Each row is a point. A path goes straight from each point to the next, and from the last back to the first. The post is the endless flat space through its rows: a point in 2 columns, a line in 3, a plane in 4, and so on, so that a path can go around it. Count how often the path circles the post. Going back the other way cancels.

Post:
0.011, -0.003
Path (17 x 2):
0.029, 0.029
0.033, 0.004
0.029, -0.017
0.002, -0.017
-0.004, -0.009
-0.016, 0.004
-0.025, -0.030
0.028, -0.048
0.065, -0.020
0.054, 0.015
0.013, 0.044
0.003, 0.012
0.054, 0.021
0.027, -0.003
0.034, -0.042
0.041, -0.034
0.058, 0.011
Times around: 0

Post:
0.014, -0.025, -0.004, 0.020, 0.059, 0.024, -0.025, 0.018
-0.007, -0.025, -0.015, 0.021, 0.048, -0.020, 0.001, -0.016
-0.011, -0.008, -0.043, -0.034, -0.032, 0.000, -0.046, -0.048
-0.016, 0.000, -0.057, -0.038, -0.088, -0.006, -0.002, -0.024
-0.002, 0.019, 0.060, -0.029, -0.033, -0.062, 0.015, 0.029
-0.007, -0.009, -0.002, -0.028, 0.047, 0.007, 0.011, -0.005
-0.023, 0.014, -0.064, -0.050, -0.031, -0.025, -0.032, 0.018
Path:
-0.001, 0.036, -0.028, 0.001, -0.030, -0.041, -0.053, 0.006
-0.036, 0.060, 0.009, -0.065, 0.020, -0.014, -0.033, 0.023
0.002, -0.005, -0.008, 0.011, 0.018, -0.031, 0.015, -0.037
0.004, 0.000, -0.035, -0.037, -0.009, -0.053, -0.047, 0.011
-0.011, -0.015, 0.029, -0.046, -0.009, -0.047, -0.069, 0.010
-0.040, -0.021, -0.042, 0.007, -0.003, -0.032, -0.044, -0.036
-0.039, 0.026, -0.040, -0.017, 0.035, 0.021, -0.011, -0.029
0.002, 0.012, 0.009, -0.025, -0.007, -0.010, -0.008, -0.021
-0.001, 0.009, 0.025, 0.052, -0.010, -0.033, 0.027, 0.022
-0.010, -0.008, 0.014, -0.021, -0.005, 0.026, 0.000, 0.006
-0.035, 0.011, -0.020, -0.084, -0.020, -0.043, -0.014, 0.034
0.002, -0.030, -0.061, 0.010, -0.038, -0.022, -0.027, -0.019
0.005, -0.015, -0.041, -0.009, -0.010, -0.012, -0.017, -0.043
Times around: 0
